Rows are points. A path goes straight from each point to the next, and from the last back to the first. The post is the endless flat space through its rows: a point in 2 columns, a line in 3, a plane in 4, and so on, so that a path can go around it. Count how often the path circles the post. Going back the other way cancels.
In the rows, zero is written as 128.

Post:
[[ 94 147 154]
 [163 141 126]]
Path:
[[130 101 103]
 [ 94 128 173]
 [148 154 175]
 [139 199 123]
 [165 136  95]
 [128 126 132]
 [102 102 124]
 [ 84 157 106]
 [101 183 169]
 [129 164 150]
 [105 167 132]
 [ 79 152 144]
 [211 181 113]
 [118 150 179]
 [159 108 139]
 [155  91 159]
 [143 148 154]
 [130 135 201]
 [121 121 140]
 [ 69 157 131]
 [199 151  95]]
Times around: 0

Post (8 x 9):
[[145  79 101 153 120  91 136  92 142]
 [132 134 135 158 110 132 119 126 149]
 [113  96 125  85 169 189 144 147  66]
 [169  97 116 127 127 107 136  83 172]
 [179 110 132 166 116 102 106  99 144]
 [161 132 164 137 109 100 124 118 146]
 [123 134 107  89 158 173 141 165  75]
 [103 174 137 162 122 152 117 100  85]]
Path:
[[121 140 139 133 132 134 123 145 131]
 [ 84 155 110 166 143 151 152 148  98]
 [112 137 127 166 146 183 126 119  32]
 [182  37 116 139 115 108 129 126 124]
 [153  55 132 108 134 121 122 133 121]
 [121 148 130 159 124 137  89 132 127]
 [159 153 121  70 118 130 141 109 171]
 [117 102 137 103 125 197 144 101  97]
 [170 154 123 173 116 133 108 143 112]
 [120 208 110 156 160 197 125 124 102]
 [196  94 121 166 129 117 142 105 113]
 [192  63  92 119 140 100 131 101 114]
 [217 112 195  85 130 129  80  79 110]
 [136  71 218 204  90 116  75 105 154]
 [128 116 156 104 158 160 132  83 125]
 [184 138 144 108 139 109 165 114 182]
 [117 144  95 179 152 128 111 112 102]
 [ 80  85 112 119 150 121 129 104 107]
 [158 144 123 119  95 120  99 138 146]
 [ 90 164  73 131 116 187 139 127  96]
 [127 113  74  97 134 121 114 137 149]
 [136  66 133  89 170 144 134 145  99]
 [108  66 120 211 122  67 135  84 135]
 [168 204 173 185  96 150 118 181 150]
 [129 132  92 166 127 135 146 133  77]
 [133 131 171 119 135  85 158 154 111]
 [151 207 136 132 135 169 100 161 130]
 [185 137  95 161 152  98 123 102 117]
 [164  68 104 121 177 134 156  41 126]
 [146 159  97 241 113  82  75  66 120]]
Times around: 1
